Each row of a before or after table is a point. One or more steps were done to the points. Then noise was added and the rows were shuffled. The steps act on columns, c1 being the first. Name the steps. A step turns or swaps two columns, mirrors them in a line or flattens them onto one, adds a multiple of one to another, or multiplies or shifts one. Angles are multiples of 10 degrees, from the lower column toward the higher: turns from -170 to 170, lines from 10 to 170 but not 90. Use the fewest steps. Two steps may share a column if one is a turn and the other turns, adds or multiplies; they go together, in the order done. Otherwise the lowest column goes first.

Before (9 x 3):
-34, -15, -42
2, -5, -3
23, -17, -1
-19, 2, -4
18, 11, 9
-31, 15, -60
3, 4, -10
-7, -12, 18
-4, 10, -28
After (9 x 3):
-33, -46, -43
-33, 43, -58
19, 35, 10
-5, 30, -29
3, 13, -10
-7, -35, 18
1, -15, -3
-20, 6, -4
23, -50, -1
Steps: multiply c2 by 3

Before (10 x 4):
-26, 26, 29, -11
1, -4, -37, -11
-6, -4, -34, -46
-12, 26, -29, -41
14, -30, -7, 14
6, 30, 19, 10
-60, -21, -30, -46
-12, -8, -3, 24
19, -17, 23, -25
11, -10, 10, 2
After (10 x 4):
-23, -60, -27, -47
-11, 9, 9, 0
28, 7, 17, 9
-9, -12, -2, 25
-4, -7, -34, -47
-31, 13, -7, 13
25, -12, -31, -40
26, -26, 30, -12
-5, 1, -39, -11
-16, 17, 21, -26
Steps: swap c1 and c2

Before (12 x 6):
22, 36, -12, -60, 40, 32
3, 31, -22, -29, -5, 22
17, 32, 7, -1, -11, 5
-21, -3, 27, 10, -43, -9
23, 4, -5, 7, -28, -33
-27, -12, -15, 1, -6, 29
18, -23, 36, -13, -14, -9
20, 17, 13, 29, -39, -13
-26, -22, 17, 3, -30, -4
-2, 0, 10, 27, -24, -25
30, -13, 19, -17, -39, -5
-20, -18, -5, 1, 0, 45
After (12 x 6):
-2, 1, -8, 22, -28, -25
-21, -18, 25, 1, 1, 44
21, 18, 3, 22, -43, -13
-26, -22, 15, -2, -30, -4
16, 32, 10, -3, -11, 5
-21, -2, 22, 3, -44, -9
22, 36, 11, -52, 50, 34
18, -23, 29, -15, -11, -8
4, 31, -7, -30, 0, 21
29, -14, 16, -24, -36, -4
-27, -12, 5, 0, -6, 29
23, 4, -28, 2, -28, -34
Steps: add 0.7 times c6 to c3; turn c4 and c5 by -10 degrees

Before (12 x 9):
0, 24, -6, 19, 15, 0, -1, 37, -27
15, 6, 6, 13, -16, -9, 13, 4, -6
4, -12, 2, 31, 13, -7, -13, 3, -3
5, 19, 0, 34, 25, 13, 11, 11, -31
-15, -32, -31, -28, 18, -23, -13, -16, 24
10, -11, 1, 22, -14, -17, -24, -6, 30
-37, -30, -47, -17, 7, 28, -4, -3, -22
-25, -57, -25, -15, 11, 2, 8, 13, -18
-54, -27, -27, -3, 3, -16, -1, -3, -13
37, -20, -35, 25, -11, -35, -21, -14, -6
15, 15, 31, 19, 4, -7, -4, -6, -34
-7, 17, 14, 32, 17, 8, 40, 4, -27
After (12 x 9):
2, -13, 5, 32, 14, -6, -14, 4, -2
8, -31, -34, -27, 18, -23, -12, -15, 21
1, -31, -59, -17, 9, 26, -4, -2, -21
5, 25, -2, 20, 15, -1, -1, 37, -28
50, -18, -2, 23, -12, -34, -21, -12, -7
-12, 15, 8, 34, 19, 8, 41, 5, -28
3, -9, 7, 22, -13, -16, -24, -7, 32
10, 6, 14, 14, -16, -7, 13, 5, -7
-8, 14, 34, 17, 3, -9, -4, -7, -34
-5, -56, -35, -14, 11, 3, 11, 15, -15
-24, -26, -57, -5, 4, -19, -1, -4, -13
4, 22, 3, 34, 23, 15, 8, 11, -31
Steps: turn c1 and c3 by 40 degrees

Before (14 x 11):
-5, 26, 55, 26, -50, 30, 54, 13, -1, 11, 3
-19, -9, 46, -47, -20, -5, -6, -46, 5, -27, -25
9, -37, -9, -33, -40, -5, 10, 11, 13, 12, -26
9, 25, -9, 21, -44, -12, -3, 9, -48, -20, 23
11, 10, 12, -10, -44, -40, 30, -33, -37, -14, 36
29, 27, 39, 17, 25, 3, 15, 20, 6, -24, -8
-1, -38, 27, 13, -4, 24, 6, -1, 2, -23, 31
16, 13, 3, -26, 11, 27, 36, -4, -41, 18, -27
-7, 20, 32, 21, 8, 17, -5, -1, -19, 17, 0
-19, -1, -9, 28, -50, -23, 10, -47, -14, -10, 13
44, -27, 1, -4, -14, -42, -5, 4, -34, -6, -19
36, 9, 5, 4, 20, 19, -16, 8, 10, 23, -21
-4, -30, 20, 4, 23, -28, 12, -6, -3, -37, 11
-7, 15, 42, -19, -27, 2, 60, 27, -5, 18, 4
After (14 x 11):
29, 30, 40, 8, 24, 1, 16, 20, 7, -9, -7
-7, -14, 21, 1, 23, -26, 11, -4, -1, 5, 11
-8, 8, 43, -11, -26, 1, 61, 24, -2, -2, 3
-18, 1, 46, -22, -22, -4, -5, -46, 5, 0, -25
43, -21, 1, 0, -15, -40, -6, 4, -34, 9, -20
9, -35, -7, -12, -39, -4, 12, 10, 15, 16, -25
-8, 18, 54, 12, -48, 31, 56, 13, -1, -8, 4
-19, 3, -10, 12, -50, -23, 9, -48, -14, 2, 11
-8, 10, 32, 8, 5, 19, -6, 0, -21, -4, -1
11, 4, 4, -12, 11, 25, 35, -2, -41, -1, -28
8, 28, -7, 9, -43, -9, -6, 11, -47, -8, 23
0, -27, 29, 6, -1, 27, 7, -2, 3, 6, 29
10, 13, 11, -6, -46, -39, 30, -35, -39, -5, 35
35, 1, 6, 5, 15, 17, -14, 8, 9, 1, -19
Steps: flatten c2 and c10 onto the line at 160 degrees; multiply c4 by 0.4

Before (14 x 12):
5, -25, 2, 6, -22, 1, 19, -8, -10, 30, 1, 0
27, -28, 4, 45, -10, 7, -3, 10, 17, 27, 21, -20
10, -2, 29, -26, -7, 3, -19, 0, 0, -1, -8, 11
-21, 20, 12, 26, 9, 48, -6, 12, -30, 19, 34, 1
4, -1, 3, 6, -28, -16, -16, 13, -18, -3, -20, 27
30, -12, 31, 6, 14, 8, 4, -9, -19, 6, 4, -4
23, -12, 9, 18, -1, -17, -23, -8, -4, 37, -6, 13
-4, -10, -47, 22, 8, -16, 3, 23, -7, -10, 9, -6
38, -6, 3, 9, 18, 13, 6, -18, -1, 10, -45, 18
-12, -25, 5, 33, -42, -16, -60, -23, 25, 25, -18, -6
-1, -18, 5, 14, -8, 2, 3, 6, -17, 4, -22, -23
-1, 27, 40, -3, -1, -19, -10, 4, -1, 14, -14, 30
11, 15, -10, 20, -14, -4, 16, -26, -18, 2, 33, 27
1, -56, 14, 16, -4, -8, -16, -18, 14, -18, 13, 13
After (14 x 12):
4, 8, -51, -4, 13, -16, -8, 23, -8, 2, 9, -10
-1, 58, 5, 21, 15, -9, -4, -18, 13, -5, 13, 21
-11, -19, -18, 12, -7, -4, -9, -26, -19, -4, 32, 43
-9, 9, 38, -8, -1, 3, 17, 0, 0, -3, -8, 17
12, 44, -12, 32, -38, -16, 49, -23, 26, -12, -18, -10
-4, 17, -1, 8, -36, 1, -26, -8, -10, -4, 0, 0
-39, 3, -3, 9, -3, 13, -7, -18, -1, 7, -45, 27
-4, 6, 0, 7, -6, -16, 15, 13, -18, -11, -20, 43
-27, 28, -20, 41, -29, 8, -7, 10, 18, 1, 21, -32
-30, 10, 24, 21, -1, 8, -8, -10, -19, 6, 4, -6
21, -17, -3, 28, -15, 48, 13, 12, -30, 7, 34, 2
2, -22, 36, 16, -13, -19, 19, 3, -1, 1, -14, 48
-24, 19, -2, 20, -35, -16, 17, -8, -4, 4, -6, 21
1, 16, -3, 15, -6, 3, -10, 6, -17, -2, -22, -38
Steps: multiply c1 by -1; turn c2 and c7 by 160 degrees; turn c3 and c4 by 30 degrees; turn c5 and c10 by 70 degrees; multiply c10 by 0.4; multiply c12 by 1.6

Before (8 x 14):
-22, -1, 13, 26, 25, 19, -50, -14, -2, 46, -46, -41, 4, -26
26, -18, -1, -34, 5, 40, 23, -30, -28, 23, -49, -38, 13, -4
25, -18, -29, -10, -25, 19, -3, 31, -52, -27, -15, -16, 54, 20
-29, 9, 17, -2, 2, 45, -18, -19, -23, 5, 20, 7, 50, 7
-43, -5, -44, 37, -55, -29, 17, 0, -52, 60, 18, -5, 31, 31
18, 19, -28, 8, -39, 50, -22, -1, -8, -6, -41, 27, -5, -22
-28, 23, 8, -19, 22, -22, -34, -20, -11, -3, -15, 21, -12, -4
21, 35, 21, -1, 27, 18, 15, 42, -2, 4, -7, -14, -7, -35
After (8 x 14):
28, -24, 1, -36, -24, -42, -18, -30, -26, 11, 44, -38, -16, -6
22, -2, 21, 2, -26, -18, -19, 40, -6, -35, -3, -15, 4, -34
-30, 6, 6, -20, -21, 22, 31, -19, -10, -23, 6, 17, 16, -3
27, 25, -28, -9, 15, -16, 11, 33, -52, 28, 23, -15, -53, 19
-19, -48, 13, 23, -35, -21, 54, -14, -3, -6, 40, -44, 4, -24
18, 12, -29, 8, 23, -49, 17, 2, -8, -17, 47, 27, 7, -24
-31, -7, 15, -1, 5, -48, 29, -15, -20, -6, -22, 7, -45, 12
-43, -58, -44, 42, 55, 25, -12, -3, -55, -6, -2, -4, -32, 31
Steps: mirror c2 and c10 in the line at 140 degrees; turn c5 and c11 by -160 degrees; multiply c6 by -1; turn c7 and c13 by -170 degrees

Before (12 x 20):
-24, 21, 26, -18, 5, -19, -6, -5, 13, 9, -23, 9, -2, 13, -5, -30, 8, -5, 38, -7
33, -27, 30, -11, 17, 23, -12, -8, 11, -22, 21, -12, -37, 12, 7, 23, -13, 8, 14, -10
17, 12, 28, -29, 16, 5, -48, 19, 23, 15, -6, 3, 41, 9, 12, -2, -13, 17, 19, 7
13, 35, 22, -3, 26, 13, 7, -27, -7, -6, 6, -12, -15, 2, 0, 3, 15, 0, -1, 34
28, 15, 48, 15, 8, -27, 33, -23, -3, -29, 27, -4, 21, 17, 13, -8, -15, 24, -27, 18
16, -7, 16, 27, 35, 21, -30, 0, 28, -2, 0, 20, -5, 31, -13, -29, -23, -3, 12, 30
3, 24, 18, -6, 27, -12, 22, 27, 39, 1, 10, -5, -7, -6, 4, -24, 2, 14, 12, 0
11, -17, -15, 15, -21, 9, 17, -24, 4, -19, 13, -10, 18, -4, -3, 7, 5, 17, 5, 19
-18, 18, 8, -30, 23, 1, -2, -5, 4, -33, 10, 7, 9, 16, 6, -3, 7, -12, 41, 4
7, 26, 20, -32, 11, -29, -13, 1, 10, -6, -7, 12, -8, 3, 8, -9, 24, 4, -6, 26
2, -3, -34, 10, 34, 20, 5, -10, 26, -9, 1, 15, 29, 20, 1, -47, 4, 22, -15, -43
-16, -25, 8, 12, -1, -2, 24, -19, 5, 31, 19, 13, -40, -7, -6, -54, -8, -42, 11, 6
After (12 x 20):
27, 14, 48, 14, 8, -36, 34, -23, -3, -29, 21, -4, 21, 17, 15, -9, -14, 24, -27, 18
13, 35, 21, -3, 26, 8, 7, -27, -4, -5, 23, -12, -15, 2, -1, 4, 15, 1, -1, 34
16, -8, 16, 27, 35, 19, -30, -1, 12, -2, 21, 20, -6, 31, -14, -29, -24, -3, 13, 30
-18, 19, 8, -31, 23, -4, -2, -5, 2, -33, 18, 6, 10, 16, 6, -3, 7, -12, 42, 4
33, -27, 31, -12, 18, 10, -13, -7, 5, -21, 59, -12, -36, 12, 7, 22, -13, 9, 14, -9
7, 27, 19, -32, 11, -22, -13, 2, 4, -6, -41, 12, -8, 3, 8, -10, 24, 5, -6, 26
17, 13, 28, -29, 15, 6, -49, 19, 10, 15, -5, 3, 41, 9, 13, -2, -13, 18, 18, 7
-16, -25, 7, 12, -3, -12, 23, -20, 1, 31, 32, 13, -40, -6, -7, -55, -7, -42, 12, 6
-24, 21, 26, -18, 5, -5, -5, -6, 5, 10, -60, 9, -2, 14, -5, -30, 9, -6, 36, -8
3, 24, 17, -5, 27, -16, 23, 27, 15, 0, 5, -4, -8, -5, 4, -24, 1, 13, 12, 1
3, -3, -33, 10, 35, 17, 4, -9, 10, -10, 23, 14, 30, 20, 1, -48, 5, 20, -15, -43
11, -18, -15, 14, -21, 1, 17, -24, 2, -19, 31, -10, 18, -3, -3, 8, 5, 17, 5, 19
Steps: turn c6 and c11 by 30 degrees; multiply c11 by 2; multiply c9 by 0.4

Before (10 x 24):
0, 15, 0, -8, 4, 1, -1, -1, 8, 5, -17, 10, 3, 4, 22, -9, 0, -22, -21, 11, 6, 22, 16, 17
-5, 2, 10, 3, 20, -11, 0, 6, 0, 10, -3, -4, -2, -10, -15, 9, -9, 2, 10, -10, -14, -7, -17, 35
45, 32, 4, -24, 18, -2, -7, 21, -10, 10, 12, 9, -9, -5, 3, -10, -17, -5, 32, 23, -8, -9, -1, 12
-2, 0, 8, -8, 5, -32, -5, 23, 1, 6, -9, 6, -12, 4, -5, 7, -5, 2, -5, -9, 2, -8, -19, 17
-9, 9, -3, 5, 8, -12, -12, 23, 0, 5, 0, 4, 7, -5, 13, 14, -5, 3, -3, -16, -12, -20, -2, 12
-4, -1, 3, -9, 23, -24, -19, 12, 0, -4, -5, -11, -8, 5, -1, 23, -21, 2, -15, -16, -11, -18, -8, 22
-5, 9, -7, 11, 21, -32, -1, 15, 1, -2, 2, -8, 6, -16, -4, 4, -18, 6, -8, -1, -11, -27, -11, 21
-1, -10, -10, 2, 4, 8, 4, 15, -5, 1, -3, 2, 3, 13, 27, -19, -7, -20, -13, 11, 8, 21, 15, 8
1, -5, -8, -3, -7, 5, 15, 8, 0, -8, -7, 9, 0, 3, 10, 0, 3, -40, -19, 4, 2, 12, 17, 2
-14, 19, 9, 3, 9, -4, 13, 13, -7, 4, -2, -1, -8, -4, 10, -15, -5, -25, -17, -7, -8, 25, 18, -3
After (10 x 24):
2, -6, -8, -3, -7, -10, 14, 7, 1, -7, -8, 9, 15, 1, 9, 1, 3, -40, -19, 6, 16, 11, 6, 2
-10, 19, 9, 2, 9, 12, 12, 14, 7, 2, -3, -3, 14, 10, 11, -14, -1, -26, -17, -7, 5, 27, 14, -5
19, 31, 4, -23, 17, 10, -6, 22, 8, 10, 13, 11, -2, -42, 4, -10, -18, -4, 32, 23, -13, -9, 8, 11
4, 18, 0, -8, 4, -7, -2, -2, -7, 5, -15, 10, 15, 2, 22, -8, 1, -18, -22, 13, 23, 20, 3, 16
9, -10, -11, 1, 4, -12, 5, 15, 9, 1, -3, 2, 15, 9, 29, -19, -7, -19, -13, 10, 23, 20, 1, 10
2, -1, 4, -10, 23, 45, -19, 11, -9, -4, -5, -12, -11, 6, -3, 23, -22, 2, -14, -16, -22, -17, 5, 21
-18, 8, -8, 10, 21, 62, -2, 15, -12, -2, 1, -7, -9, -4, -6, 3, -18, 5, -6, 0, -20, -27, -9, 20
-11, 4, 8, 4, 21, 20, -1, 6, -4, 8, -2, -5, -15, 0, -15, 10, -7, 3, 9, -9, -30, -7, -3, 35
-8, 9, -5, 4, 7, 21, -11, 25, -3, 4, 1, 5, 1, 6, 12, 16, -4, 1, -3, -18, -10, -19, -6, 14
2, -1, 8, -6, 6, 58, -3, 22, -10, 5, -8, 8, -21, 5, -5, 9, -6, 0, -3, -9, -21, -6, 5, 17
Steps: turn c1 and c14 by -60 degrees; turn c6 and c9 by 160 degrees; multiply c6 by 2; turn c13 and c23 by -70 degrees; add 1 times c13 to c21

Before (9 x 32):
-12, -11, 6, -16, -10, 11, 7, 26, -8, -23, 6, 10, -3, 6, 7, 1, 24, 3, -9, 6, -20, 23, -2, -6, 8, -1, -1, 16, -37, 6, -9, 8
9, -11, 18, -21, 4, 10, 14, 23, 11, 15, 11, -3, -13, -7, 4, -10, 14, -20, 2, -16, -5, 7, 0, 12, 50, 7, -2, 4, -3, -1, -7, 7
-1, -3, 11, -10, -17, -18, 16, 12, -5, 4, 4, 4, -11, -1, -17, 6, 4, -13, -12, 9, -19, 8, 4, -6, 20, -4, 3, 8, -1, 0, -10, 15
-11, -13, -9, -23, 46, -5, 11, -13, 9, -4, 7, 4, -16, -1, 28, 11, 2, 7, -1, -1, -10, 22, 7, 11, -12, -4, 6, 8, 0, -6, 40, 19
5, -3, 14, 2, -17, 5, -13, 0, -11, -21, -3, -1, -7, 8, -18, -8, 3, -6, 4, 23, -14, -16, 8, -7, 18, -10, -3, -1, -7, 0, 3, -4
-7, -11, 2, -13, -19, -8, 17, -7, -13, -20, 2, -1, 1, -2, -18, 2, 1, 3, -12, 7, -24, 12, 4, 12, -8, 18, 35, 25, -4, 0, -12, -5
1, 24, 14, -17, -9, -4, 5, -6, -4, -3, 6, -1, -10, 3, -16, -2, 6, -1, 2, 9, -11, 15, -28, -14, 4, -3, 13, -55, 1, -34, -11, 9
5, -5, 18, -4, -16, -1, -47, 7, -5, -10, 3, -4, -14, -12, 1, -38, 11, 4, -6, 25, -10, -37, -3, -11, -6, 22, 7, -23, -5, -10, 1, 9
28, 30, -8, -23, -5, -19, 14, -12, -12, -19, 12, 4, 0, 4, -19, 10, 6, 6, -4, -23, -6, -7, 7, 11, -10, 28, 3, 25, 0, 2, 12, -26
After (9 x 32):
-6, -5, 14, 2, -16, 8, -12, 4, -11, -20, 2, -3, -9, 6, -20, -8, 3, -8, 1, 24, -13, -21, 8, -6, 18, -11, -2, -1, -7, 0, 4, -3
-12, -10, 8, -19, -10, 13, 7, -26, -9, -22, 7, 12, -5, 7, 8, 1, 24, 1, -8, 6, -21, 31, -4, -5, 18, -2, 3, 14, -37, 1, -10, 9
5, 26, 13, -18, -8, -5, 4, 4, -4, -4, 4, -3, -9, 4, -18, -2, 8, 0, 2, 8, -10, 20, -28, -14, 11, -4, -9, -54, 3, -8, -11, 7
-22, -10, 18, -21, 2, 9, 14, -11, 13, 12, 12, -3, -12, -6, 5, -11, 13, -22, 1, -16, -5, 10, 0, 14, 60, 7, -2, 4, -3, 0, -8, 8
16, -14, -8, -23, 46, -6, 14, 3, 8, -7, 5, 3, -13, -2, 27, 10, 1, 5, -2, -3, -9, 28, 8, 11, 2, -4, -2, 8, 1, 2, 41, 20
-11, -5, 11, -10, -17, -17, 15, -7, -6, 4, 4, 2, -12, -3, -18, 6, 4, -11, -11, 9, -21, 9, 5, -7, 25, -3, 1, 9, -1, 1, -11, 15
9, -10, 2, -14, -18, -9, 18, -3, -12, -20, 2, 0, 1, -4, -18, 4, -2, 3, -13, 9, -23, 15, 3, 12, -2, 19, 20, 24, -3, 17, -12, -5
-8, -5, 17, -4, -16, -1, -48, 0, -5, -11, 2, -3, -15, -11, 0, -39, 11, 6, -5, 25, -9, -48, -5, -11, -2, 25, -3, -24, -5, 1, 0, 10
-8, 32, -10, -22, -4, -19, 13, 27, -13, -19, 12, 4, -1, 4, -20, 9, 6, 5, -4, -23, -6, -11, 7, 11, 1, 29, 0, 25, 2, 2, 11, -25
Steps: turn c1 and c8 by 130 degrees; add -0.5 times c4 to c25; multiply c22 by 1.3; flatten c27 and c30 onto the line at 40 degrees
